Rows are points. The window is the flat piece filled in between its corners: a triangle in 3 columns, a solid with four corners in 4, and so on. A path goes straight from each point to the next, and from the last back to the first. After which points does the path pass through the window?
(in the rows, 128 means zero)

Window (3 x 3):
[[209  96  93]
 [102 115 165]
 [ 66  91 147]]
Path:
(1): [143 153 102]
(2): [ 82 144  99]
(3): [106  69 138]
(4): [ 93  67 159]
(5): [ 65 112 132]
(6): [175 125  70]
(7): [210  66 143]
(8): [208  69 122]
(9): [196 168  88]
(10): [ 94 166 136]
(11): [111  91 169]
(12): [147  77 185]
Through the window after points: 4, 6, 10

Window (4 x 4):
[[163  76  89 128]
 [159 121 129 130]
 [ 49 194 113 126]
 [160  66 121  85]]
Path:
(1): [127 108 139 143]
(2): [179   7 113 124]
(3): [207  55  95 105]
(4): [159 111  89 110]
(5): [123  63 130 170]
(6): [110  62 131 145]
(7): [158 120  95 120]
(8): [ 86 212  87  92]
(9): [ 58 158 129 143]
(10): [ 76 131 168 158]
(11): [ 99 163  97  72]
(12): [150 111  88  87]
(13): [122  66 126 142]
(14): [ 82 110 134 146]
(15): [ 87 216  98 100]
(16): [186 127 113 107]
Through the window after points: 4, 6, 8, 14, 16

Window:
[[115 172 135  61  77 127]
 [ 56  40 140 218  95 155]
 [ 94 159 189 109 126 125]
 [ 84 193 128 170 157  86]
 [249  57 216 174 138 108]
 [117 127 138  62 136 138]]
Path:
(1): [ 89  99 169 113 141  50]
(2): [117 148 181 135 119 154]
(3): [ 97 180 106 131 158 190]
(4): [ 51 139 142 109 104  88]
(5): [117 128 188 102 116  94]
(6): [108 155 174 127 137 151]
(7): [122 115 175 144 113 164]
(8): [ 88  97 179  99 125  61]
(9): [120 140 154  74 102 101]
(10): [103 188 107  90  99 198]
(11): [170 154 164  88 163 165]
(12): [128 147 153  95 129  71]
Through the window after points: 1, 5, 9

Window, 9 rows:
[[105  97  72 183 122 112 176 119 150]
 [112  86  88  88 190 145 185 160 249]
 [171  77  23 172 113 139 142 188 142]
 [ 94 174  32  59  93 180 113  80 134]
 [112  90 189 145 110 157 114 100 137]
 [140  97 185 119 119 144 181 107  92]
 [183 135 127 166 131 105 110 117 144]
 [137  85 166 161 100  89 180 160 159]
 [142 186 145 114 173 155  88 162 144]]
Path:
(1): [132 107  94 112 143 109 137 127 147]
(2): [144 105 123 127 150  96 123 130 138]
(3): [158 169 115 172 124 170 135 134 174]
(4): [143 174 116 142 122 191 159 126 167]
(5): [ 81 101 119  61 130 111 107  85 121]
(6): [ 99 152  57  68 110 140 123  92 122]
(7): [119 146  80 108 104 185 132 106 157]
(8): [144 154 112 141  60 188 169 114 125]
(9): [112 118 103 136 134 101  89 106 113]
(10): [ 91  73  97 145 132  93 143 139 134]
(11): [150 151  90 178 118 158 184 113 174]
(12): [129 134 115 127 107 190 146 121 161]
(13): [ 87  90 125 108 135 113 134 125 140]
(14): [115  81 136 131 134 112 156 138 138]
(15): [128 107 139 157 101 136 176 134 159]
(16): [149 148 124 156 120 175 167 130 172]
Through the window after points: 2, 6, 10

Window, 11 rows:
[[ 71 132 114 117 226 114 202 124 159 180 157]
 [ 86 140  67 102  82 117 136 159 109 128 142]
 [  7  83 148 139  86 107  94 120 153 117 130]
 [173 119 158 134 153 139  98 125 149 106 119]
 [170 145 155 156 153 117 122  84 131 175 131]
 [147 136 182 139 139 165  91 131  70 147 123]
 [156  67  71 129  96 121  74 198 118 157 106]
 [122 159 143 153 177 121 195 116 163 169  90]
 [164 140 165 172 157  99 167 145 103 114 160]
 [129 147 180 105 170  75 177 142 141 145 142]
 [130 180 153 179 144 107  67 119 108 130 106]]
Path:
(1): [120 152 159 163 128 140 120 149 126 155 129]
(2): [105 116 148 170 125 133 102 166 148 153 149]
(3): [ 95 114 124 103 127 100 120 122 103 120 100]
(4): [146 103 117 127 140  95 135 104 105 121 110]
(5): [ 94 164 121 153 134 128 133 204 173 179 162]
(6): [129 167 117 120 142 156 115 181 153 173 162]
(7): [145 100 139 146 136  96 130 115 114 143  98]
(8): [128 124 143 122 172 106 119  91 102 128  95]
Through the window after points: 6, 8

Window, 14 rows:
[[108   7 180 205 121 133  32 139 100 123 151 133  95 142]
 [165 149 112 113 136 124 105 179 162  64 131 198  91 113]
 [ 90 129 106 116  70  76 122 153 143 155 141  27  96 159]
 [122 156 193 125  93 129 169 144 133  74 122 107 171 149]
 [153 105 142 118  90  96 159 110 177 159 191 143 151 187]
 [116 157 124 132  97 138 136  67  56 145  86 120  54 184]
 [106 118  80 126 159 141 163  74 143  95  91 196 155 109]
 [178 140 105 129 155  71 128 208  74 180 125 109 153 122]
 [185 168  91 139 163  69  94 130 180 156 145 112 209 152]
 [154  99 130 164 217 160 117 108 129 198 124 122 105 178]
 [127 180 143 140  89 157  80 177  79 184  43 182  89 149]
 [157  93 115 198  92 172  92 157 113 117  99  70 135 144]
 [166 179  86 149 129 192 107  73 112 183 103  13 177  71]
 [198 118 146  55 117  81 114 173 187 108 129 143 209 162]]
Path:
(1): [119 156  88 116 129 196 108 140 132 126 139 129 167 169]
(2): [125 141 128 130 103 180 108 143  70 135 215 112 126 199]
(3): [137 120 136 152 114 106 108 107 125 152  43 129  97 125]
(4): [164  99 131 165 129  92 163  81 156 160 112 156 104 141]
(5): [ 96 140  90 111 140 167  83 151 102  94 118 113 176 115]
(6): [ 94 138  84 125 117 165 114 127  97 100 143 176 166 164]
(7): [173 112 164 152 137  95 106 135 154 166  70 122 106 114]
(8): [169 124 152 155 110  79 145  88 127 165  93  98 125  89]
Through the window after points: 2, 4, 6, 8

Window, 14 rows:
[[ 35 109 102 140  65  91 100 157 137 143 168  51 145 221]
 [ 97  53 111 112 179  88 184 104  60 149 174 139 223 141]
 [117 146 151  82 125 173 244  20 113 148 145 214 156 242]
 [105 145  86 182 231  15  87 157 102 154 102 195 170  94]
 [151 150 165  39  67 138 174 101  93  71  96 128  79 110]
 [164 139  28  41 117 130 150 190 104  94  71  90 168 111]
 [ 65 139  94  83 106  87 230 107 213 103 116  95 119  85]
 [197  99 111 140 186 217 107 137  92  16 165 208  70  92]
 [ 74  77 102 120  85 118 137 126 202 151  83 222 187  92]
 [219  92 170 171 161 118 181 127 114  94 114 148 116 105]
 [ 80 107  92 154 139 149 111 203 120  18 119 107 178 121]
 [118 151 112 235 104 165 130 138 148  94 179 223 147  73]
 [181 188 128  75 180 113  57 118 136  90  77  81 129  83]
 [109  70 174 181 206 110 121  90  23 190  79  99  95  86]]
Path:
(1): [167  95  60 170 115  84 139  63  85  78  97 153 106 150]
(2): [ 99 150 190  48 184 156 157 189 128 163 129 113 184  88]
(3): [143 172 185  52 107 163 144 182 167 119 146 100 155  87]
(4): [138  80  21 164 147 103 139  72  79  63  70 129 109 144]
(5): [143  99  77 157 110 132 129  57 113  80  83 132 118  83]
(6): [124 127 112 112 151 134 137 178 113 115 136 151 146 123]
(7): [ 90 167 146 130 141 136 148 199 144 160  93 140 136  83]
(8): [147 102 108 126 111 106 134  74  93  67 144 157 125 135]
(9): [117 127  94 175  97 100  87  41  86  73  58 166 133 132]
(10): [171 115 120  86 227 153 163 229 123 108 184 163 119  78]
(11): [ 51 136 164 106 132 185 173 184 131 161 150 133 142 128]
(12): [128 113  77 121 142  78 116 104 103 103 101 133 153 116]
(13): [134 114  82 170 100  62 120  60 147 103  93 142 152 141]
(14): [107 120 142 110 139 125 150 149 115 136 110 132 144 103]
(15): [116 105 172  97 165 146 142 180 151 127 131 119 151 106]
(16): [130 144  29 203 141  89 136  34  68 105 134 217 155 156]
Through the window after points: 1, 5, 7, 9

Window (14 x 14):
[[156 112 121 105 175  82 199  99  88 108 124 108  85 119]
 [129 149 122  76 144 151 104 152 140 163 141 138 108 140]
 [108 146 128  93 113 112 130 102 149 149 122 109 129  99]
 [130 162 109 123 111 138 118 151 115 131 104 107 162 118]
 [123 144  88 151 125 169 121 132 130 141 164 154 147 150]
 [ 74 142 138  91 105  67  96 128 124   7 158 138 155 106]
 [133 164 158 133 112 129 133 116 114 163 167 180 124 130]
 [140 120 127 129 141 131  98 129 111 152 148 106 125 120]
 [109 141 159 156 138 126 142 139 139 153 124 124 154 139]
 [184 119 183 105 141 124 174 116 133 138 151  95 146 106]
 [107 137 128 148 106 147 131 144 136 133 121 152 136  88]
 [124 115 126 107 103 155 126 125 117 167 110 139 134 137]
 [128 105  98 151 120  64 136 156 130 154 172 156 106 142]
 [189 139 128 126 104 126 112  71 162  84 111 163 102 111]]
Path:
(1): [133 120 103 133 137  93 132 157 141 113 127 171 167  96]
(2): [126 139 142 133 120 139 132 122 114 142 147 116 114 145]
(3): [140 139 143 126 114 130 133 141 135 113 134 119 132 135]
(4): [ 79 117  94 114 153  95 118  97 122 126 143 154 158  71]
(5): [133 135 149  68 156 119 133 133 148 117 127 152 157  84]
(6): [138 135 119 183  75 106 128  94 107 100 144 119 101 156]
(7): [149 168 115 140  92 152 161 116 117 148 155  87 118 118]
(8): [120 112 146  87 161 100  97 146 134 123 104 154 156 120]
(9): [130 129 121 115 137 140 120 128 116 147 114 164 136  98]
(10): [140 132 149 127  94 127 151 119 144 127 144  97 128 143]
(11): [124 146 112 180  87 159 155 165 121 144 151 115 114 175]
(12): [124 124 125 108 139 105 118 121 134 132 131 158 137  84]
(13): [142 133 138 126 142 106 137 144 116 150 136 132 184 117]
(14): [126 151 123 118 114 143 127 113 137 117 146 135  77 123]
(15): [133 154 138 107 114 134 165 148 147 148 176  98  85 142]
(16): [137 127 132 113 143 129 115 126 121 142 124 138 141 121]
Through the window after points: 7, 9, 11, 15
